Every row gives one point. Each copy is the shape, with its points in the same order, turned, moved and blurred by noise. Say if it was mirrored as well.
In the rows, 128 means zero.

Shape, 5 rows:
[[147 101]
 [ 88 154]
 [149 126]
 [143 141]
 [107  78]]
Copy 1 (5 x 2):
[[168 110]
 [113 164]
 [149 111]
 [132 112]
 [189 151]]
Copy 1 is: mirrored
Copy 2, 5 rows:
[[109 165]
 [151  88]
 [139 156]
 [151 146]
 [ 77 125]]
Copy 2 is: mirrored
Copy 3 (5 x 2):
[[104 146]
 [164  90]
 [130 150]
 [140 150]
 [ 86 100]]
Copy 3 is: mirrored
Copy 4:
[[138  82]
 [119 160]
 [151 100]
 [155 121]
 [ 94  84]]
Copy 4 is: only turned

Shape (6 x 3):
[[ 88 131 126]
 [ 85 129  98]
 [128 151 119]
 [167 127 105]
 [133 127 117]
 [ 53  96 158]]
Copy 1:
[[109  96 113]
 [122  97  99]
 [147 122 129]
 [154 178 119]
 [137 142 110]
 [ 55  87 117]]
Copy 1 is: mirrored
Copy 2, 6 rows:
[[108 135 157]
 [ 84 128 156]
 [105 148 116]
 [117 120  77]
 [118 126 115]
 [140 120 207]]
Copy 2 is: only turned
Copy 3:
[[155 145 146]
 [158 165 128]
 [113 140 138]
 [ 95 132  93]
 [118 128 118]
 [209 105 152]]
Copy 3 is: mirrored
Copy 4:
[[126 151 110]
 [149 157  99]
 [131 107 113]
 [167  90 144]
 [146 119 134]
 [104 201 132]]
Copy 4 is: mirrored

Shape, 7 rows:
[[106 157 125 118]
 [109 170 118 152]
 [109 148  92 144]
 [111 137 134 145]
 [129 168 141 139]
 [108  60 128 136]
 [191 114  76 144]]
Copy 1 (7 x 4):
[[124 143 109 146]
 [126 123 103 179]
 [136 104  94 149]
 [114 124 126 150]
 [131 143 129 174]
 [ 99  92 150  85]
 [195  71 154 142]]
Copy 1 is: only turned
Copy 2, 7 rows:
[[ 90 130 113 129]
 [ 79 133 123 161]
 [ 92 161 125 150]
 [105 121 139 135]
 [ 99 112 112 154]
 [148 149 185  96]
 [178 175 120 180]]
Copy 2 is: mirrored
Copy 3:
[[153 135 142 146]
 [134 145 129 173]
 [138 110 121 171]
 [120 133 138 141]
 [138 161 122 146]
 [ 93  74 149  98]
 [124  91  47 127]]
Copy 3 is: mirrored
Copy 4 (7 x 4):
[[ 98 120 105 124]
 [ 84 101 129 129]
 [104  85 113 129]
 [112 123 129 149]
 [ 94 134 143 115]
 [177 120 107 181]
 [180  72 155  94]]
Copy 4 is: mirrored

Shape, 9 rows:
[[155 160 118 130 194 118]
 [172 123 138 116 109  97]
 [122 117 134 146 151 145]
 [178  79 131 124 119  76]
 [ 86 125 111 128 120 132]
 [188  94  88 141 100  94]
 [ 86 117 120 132 133 128]
 [ 93 125 113  98 157 166]
 [147 132 101 135 185  85]]
Copy 1, 9 rows:
[[145 166 100 106 164 107]
 [160 126 122 104  82 135]
 [130 130 136 156 137 115]
 [139 124 130  96  55  95]
 [ 95 107 131 152 133 153]
 [135 130  84 123  45 112]
 [ 96 114 140 149 134 138]
 [114  86 120 149 172 125]
 [111 164 102  95 132  99]]
Copy 1 is: only turned
Copy 2:
[[184 162 106 143 149 147]
 [134  89 116 172 133 114]
 [148 124 146 109 131 158]
 [158  56 107 169 112 121]
 [127 135 160 108  94 126]
 [131  81 104 193  85 148]
 [138 129 163 103 101 126]
 [130 150 121  72 110 136]
 [201 139 111 150 113 134]]
Copy 2 is: mirrored
Copy 3, 9 rows:
[[167 126  94 136 157  71]
 [169 145 162 105 136 134]
 [124 128 108 149 111 116]
 [153 115 185 118 157 150]
 [ 90 138 106 102 110 127]
 [144 161 166 129 184 159]
 [ 93 124 108 110 109 122]
 [119 118  61 107 106 128]
 [138 112 121 125 176  82]]
Copy 3 is: mirrored
Copy 4, 9 rows:
[[102 176 146  96 137 137]
 [157 163 110 149  93 121]
 [128 136 155 141 151 106]
 [174 182 103 148 106  75]
 [109 103 112 160 147 103]
 [182 176  70 160 140 112]
 [ 98 108 131 155 145  92]
 [103  87 137 105 161 108]
 [ 99 191 115 114 139 107]]
Copy 4 is: only turned

Shape (12 x 6):
[[119 192 147 142  93 118]
 [ 81 219 129 144 107 113]
 [112 144 106  68 141 140]
 [ 97 162 106 132  94 105]
 [127 105 153 126 145 117]
 [142  91 134 166 145 140]
 [156 118 143 148 138 109]
 [126 100 142 126 157 139]
 [155 164 137 118 104 157]
 [156  88 177 125 155 100]
 [137  96 171 125 121 156]
 [111 143 117  77  95 139]]
Copy 1:
[[109 129 148 151  47 155]
 [102 144 186 150  29 132]
 [139 162 122  87  93  92]
 [ 80 159 148 134  72 132]
 [118 107 131  96 130 149]
 [119  98 134 138 152 142]
 [126 122 135 129 133 173]
 [130 100 137 107 141 125]
 [141 133 101 150  74 135]
 [136  97 124  89 140 187]
 [125  75  95 114 114 144]
 [105 154 100 100  69 108]]
Copy 1 is: mirrored
Copy 2:
[[101 187 139 157 126 115]
 [ 78 187 113 190 111 127]
 [135 139  72 116 136 168]
 [126 152  97 172 122 107]
 [133 107 137 115 159 124]
 [142  87 162 125 119 118]
 [127 109 149 101 130 109]
 [136  94 138 112 145 148]
 [138 177 142 114 109 144]
 [122  96 156  84 181 112]
 [158 118 171 113 158 145]
 [157 169  85 134 138 147]]
Copy 2 is: mirrored

Shape:
[[149 148 112 109 136  80 147 153]
 [169 168 156  91  74  86 145 133]
 [111 100  92 149 144 166  93 159]
 [119 129 119 114  90 114 158 129]
 [134 130  91 124 150 124  79 195]
 [116  97 142 163 182 133 111 121]
 [128 126 151 107 126 163 148 120]
 [168 162  97 101 130  88  98 153]
 [132 100  94 142 116 141  83 134]
 [116 164 131  90 130  78 119 129]
 [112 170 114 136 104 140 145 108]
 [160 162 118 120 102 124 158 135]
 [167 100  67 101 175 130  95 165]
 [104 116 136 137 124 171 157  83]]
Copy 1:
[[108 138  93 102 143  81 134 115]
 [140 133  83 177 131  70 141 141]
 [100 134 143  70 122 173  89 147]
 [129 125  93 131  90 116 136 122]
 [ 81 124 113  75 164 129  77 157]
 [123 126 185  77 144 152 134 112]
 [152 124 117 128 131 164 150 131]
 [115 156  93 109 163  78  95 139]
 [122 149 146  91 109 140  81 157]
 [141 117 101 124 150  84 102  93]
 [124 159 108 147 109 142 115  92]
 [117 165  86 144 124 115 141 130]
 [119 157 106  36 163 126 101 167]
 [156 141 141 122  92 179 147 101]]
Copy 1 is: mirrored
Copy 2:
[[161 150  97 115  98 122  86 130]
 [200 126 144 114  75 161 112 148]
 [107 117  82 175 179 113 130 138]
 [160 145 112 137 103 138 153 123]
 [128 123  68 169 151 118  77 170]
 [ 75 104 118 134 151 101 111 102]
 [138 133 155 127 141 113 152 141]
 [165 141  95 125 125 155  63 154]
 [121 111  85 157 169 156 127 134]
 [132 163 125 132  86 150  90 143]
 [161 158 145 166 131 140 133 102]
 [193 139 129 130 121 130 119 122]
 [127 140  58 110 184 119  83 162]
 [121 141 159 139 152 120 175  94]]
Copy 2 is: only turned
Copy 3, 14 rows:
[[138 194 118 119 163 109 131 119]
 [141 223 172 144 123 102 150 125]
 [144  95 105  80 122 139 110 166]
 [145 152 137 126 133  99 175 129]
 [138 157  95  85 138 160  96 170]
 [131  81 112 142 143 129  86 121]
 [143 117 182 118 139 120 139 125]
 [158 212 111 103 133 132 106 125]
 [171 123 106 102  96 131 118 153]
 [132 192 127 138 137 146 144  95]
 [118 140 148  97 106  96 157  99]
 [143 178 156  98 135  82 141 123]
 [195 146 100  74 168 152  81 148]
 [142  81 166 119 119 102 155 105]]
Copy 3 is: mirrored
Copy 4:
[[120 125 143  79 129  83 134 136]
 [ 95  74 161  81  82 105 160 125]
 [152 134 104 134 181 163 102 127]
 [126 118 137 111  86 129 115 144]
 [122 120 134  95 210 135 110 127]
 [142 146  81 168 164 112 147 132]
 [139 135 136 140 104 149 158 116]
 [105 101 143  71 158  92 123  97]
 [139  96 105 136 161 142  93 115]
 [ 75 131 151 108 122  90 127 120]
 [105 136 103 103  88 149 120 114]
 [128 112 127  73  95 126 142 118]
 [176 127 142 102 199 102 105  94]
 [147 149  98 160  80 155 133 117]]
Copy 4 is: mirrored

Shape:
[[172 160 158 133  87 163 135 138 151]
 [112  81 111  99 153 141 129  83 107]
 [138  92 108  94 109 122 119 128 139]
 [159 163 154 132 115  87 164 141 125]
 [144 145 188 144  68 124 186 146 116]
 [133 172 157 158 103 105 128 142 153]
 [175 163 174 142 138 119 172 137 158]
 [104  82 109 122 152 157  90  99  94]
 [153 128 123 155 129 134 152 157 158]
 [138 123 171 166  94 104 179 147 140]
 [ 82 113  84  97 138 144 155 122  88]
 [186 138 149 145 112 121 125 166 108]
 [105  89 109 109 160 156 123 137 105]
 [137 109  80 145 131 140 143  89 109]]
Copy 1:
[[150 172 181 115 135 139 153 156 117]
 [110 106 106 104 156 126 100  64 125]
 [125 101 136  90 118 147 114 116 144]
 [103 136 150 151  88 117 167 148  96]
 [ 79 150 182 126 138 148 174 164  80]
 [121 138 165 157 126  94 154 176 127]
 [145 142 145 152 113 120 191 147  84]
 [115 114 121  98 172 108  64  85 126]
 [156 108 142 142 130 139 134 159 102]
 [ 99 107 167 145 136 139 166 171  83]
 [ 88 134  76 124 144 153  81 107 130]
 [132 139 170 116  94 111 122 160  77]
 [119 116  88  96 156 122  83 111 113]
 [128 113 134 155 139 152  84  87 112]]
Copy 1 is: only turned
Copy 2 (14 x 9):
[[146 127 171  75  90 161 145 138 137]
 [109 102  78 131 119  83 112  95 147]
 [147 125  78 103 128 148 122 104 137]
 [127 154 153  71 121 135 147 105  80]
 [112 149 175 100  71 175 155  94  76]
 [161 175 171 100 119 142 164 113 111]
 [131 123 166  65 116 128 189 119  95]
 [122 108  91 165 131  89 101 116 158]
 [130 141 124  98 122 140 177 149 115]
 [127 149 144 114  93 152 181 103  73]
 [ 71 158  81 125 124 104 104 106 149]
 [138 122 163  95 134 163 124 142  87]
 [ 91 111  89 140 145 112 121 117 154]
 [124 139  86 119  95  86 117 147 121]]
Copy 2 is: mirrored
Copy 3:
[[172 158 155  87 120 131 123 152 162]
 [126 106  99 166 157 127  95  87 106]
 [124  95 121 140 135 111  85 139 146]
 [117 135 117  92 109 111 172 147 147]
 [181 144 124 111  83 117 171 166 125]
 [108 157 172 105  94 115 151 143 148]
 [141 153 134  94 137 151 183 147 167]
 [134  99 137 155 149 126  81  66  93]
 [128 113 145 111 109 154 138 118 172]
 [153 121 137 132  82 126 178 146 150]
 [109 110  79 136  97 138  80  93  96]
 [148 102 154  66 124 111 153 128 147]
 [123  86 119 135 131 158  87  90 104]
 [135 122 102 138 121 110 103  61 151]]
Copy 3 is: mirrored
Copy 4, 14 rows:
[[155 162 159 116 110 173 111 145 127]
 [100  61 127 164 185 117 128 162 113]
 [105  75 118 100 146 135 104 172 125]
 [133 160 153  86 135 101 150 131 133]
 [119 169 167 110  89 153 170 143 118]
 [154 162 113  93 133 148 154 115 145]
 [181 172 162  92 150 131 151 165 135]
 [ 97  79 100 174 187 131 111 138 100]
 [140 154 101 103 148 135 128 177 115]
 [132 159 133 101 108 138 189 165 119]
 [ 53 110 118 162 166 102 125 163 153]
 [138 164 141  95 132 139 111 129  75]
 [ 83 103 113 164 192 139 113 171 105]
 [138  98  98 166 135  98 124 168 119]]
Copy 4 is: mirrored

Shape:
[[125 123 131 118 106 128 120 165 131 158 154]
 [170 187 108 110  95 164 176 145  80 122 118]
 [148 144 165 146 148 106  79 135 111 101 114]
 [161 175 106 135 149 123 131 135  72 129 101]
 [156 123 161 173 150 122 105 125 113 107 109]
 [138 113 157 141 170 103 105 114 152 129 124]
 [113 119  86 136 177 171 123  93 142 133 100]
 [108 116  78 158 163 126 125 104 146  84 122]
 [152 122 174 169 140 101 112  97 111 136 143]
 [149 136 131 104 123 146 141 133  69 104 129]
 [ 90 108 119 113  87  99 142 149 128 171 113]
 [174 101 145 155 137  96  81  93 140 111 104]
 [101 130 103  65 113 117 155 129 128 155 131]
 [143 129 152 160 163  90 126 113 123 109 121]
 [ 91 158  96 140 150 164 129  79 106  91  86]
 [138 111 129 127 135 119 138 142  74 129 109]
 [ 87 146  53  86 101 143 142 123  85 160 144]]
Copy 1, 17 rows:
[[113 145 137 128  69 150 127 148 120 154 102]
 [ 67 159 116 135 129  96 165 193 142 104 138]
 [130 153 174  87 127 113 108 125  73 114 114]
 [109 164 154 124 164 104 156 176  94 122 111]
 [125 138 155 119 136 119  93 116  65 109 123]
 [158 142 162 115 125 159 100 116  80 143 138]
 [112 169 150 159 184 154  96 121 124 179 142]
 [154 144 145 147 168 109  75 127 135 170 132]
 [147 149 143 132 106 119 114 118  45 123 145]
 [ 91 146 120 113 130  95 164 130 118 129 124]
 [143 153 159 175  75 154 152 129 148 140  90]
 [138 111 196 126 129 120  95 111  69 136 151]
 [137 163 143 140 100 153 174 139 169 164 129]
 [167 142 146 118 141 122 110 128  79 118 133]
 [111 203 155 153 186  99 106 114 141 141 144]
 [115 135 136 136 137 119 160 122 102 126  97]
 [108 190 135 169 112 108 176 160 169 197 105]]
Copy 1 is: mirrored
Copy 2 (17 x 11):
[[120 134 118 112 120 123  93 162 148 129 112]
 [169 132 171  95  75 126  85 176  98 170 178]
 [102 114 165 163 109  96 158 141 107 150 103]
 [167 135 184 116 114  88 126 151  86 181 132]
 [116 113 145 147 117  76 177 164 116 151 125]
 [114 122 148 164 156  94 162 142 151 123 125]
 [177 112 134 157 196 111 135 173  96 117 152]
 [155 145 137 145 160 101 165 146  75  82 143]
 [126 104 165 144 109  62 167 166 156 123 112]
 [125 104 166 108 101  89  96 155  88 145 162]
 [127 120 134  62 150 149 120 151 149 113 110]
 [136  92 133 161 118  91 194 118 134 134 120]
 [138 122 159  91 156 152  80 132 138 105 144]
 [116 135 170 141 130  79 176 145 128 127 130]
 [169 105 177 138 153 129 148 188  50 106 150]
 [126 108 154  86 134  83 125 155 107 150 134]
 [185 120 154  68 147 134  53 161  93 101 123]]
Copy 2 is: mirrored

Shape (14 x 11):
[[137 118 157 137 172  99 157 146  98 118 129]
 [155 148 115 166 156 134 100  97 154 131 170]
 [112 134  77 169 136 148 130  97 103 149 101]
 [141 104 160 144 109  80 154 113 113  68  88]
 [173  94 143 113 154 123 114  87 163 132 130]
 [110 142  78  95 151 121 158 114 167  91 148]
 [157 141 135 101 123 148  76 126 166 152 151]
 [100 180 114  99 187 166 154  99 165 154 164]
 [ 99 115 159 180 141 141  80 158 172 125 150]
 [146 101 104 134 135 104 128  88 146 151 107]
 [160 137 139 161 142  95 145  75 116 151 158]
 [111 131 166 101 176 103 125 108 103  99 140]
 [150 134 106 146 158 118 113 105 167 144  88]
 [170  94 145 127 123 166  81 106 155 121 115]]
Copy 1, 14 rows:
[[116 108 102 170 126 138 160 125 147 129  82]
 [127 107 159  75 132 157 122 102 123 155 112]
 [143 138 108  87 114 152 146  81 136 100 161]
 [ 75 115 117 176  85 119 122 117 197  92 119]
 [ 89 112 158 114 115 110 123 125 102  94  91]
 [142 161 143 132 134 172  65 145 136 105 100]
 [121 136 198 119 150 101 124 124  91 136 133]
 [157 202 151 108 126 178 122 127  96 153  89]
 [152 116 163  88 130  90 151 169 163 154 125]
 [106 114 127 111 100 140 130 120 109  76 133]
 [ 85 101 129 126  92 164 151 112 112 146 120]
 [ 85 157 135 153 154 151 159 140 161 118  78]
 [141 110 163 101  99 142 137  92 123  86 111]
 [106 127 161 102 129  60 119  99 126 111 126]]
Copy 1 is: only turned
Copy 2, 14 rows:
[[111 116 135 144 144  93 112 113  91  77 135]
 [ 94 152 172 140 123 102 198 154 123 119 150]
 [121  89 108 140 175 123 187 164 133 124 168]
 [114 101 126 134 140  91 112  65 176  83 137]
 [133 131 156  94  83 122 165 124 129  95 138]
 [117 154 169 138 148 166 116 149 148 107 191]
 [124 173 144 113 102 131 167 169 134 129  98]
 [ 95 192 125 125 139 165 158 179  85 102 191]
 [ 32 124 153 119 119  97 145 173 135 126 100]
 [133  95 142 124 119 150 177 122 136 108 142]
 [115 133 143 148 129 106 195  89  96 114 150]
 [108 153 145  96 167 106 121 106 102  74 135]
 [115 109 135 137 114 142 186 156 148  74 139]
 [131 128 136  84  86  92 166 158 161 119 119]]
Copy 2 is: mirrored
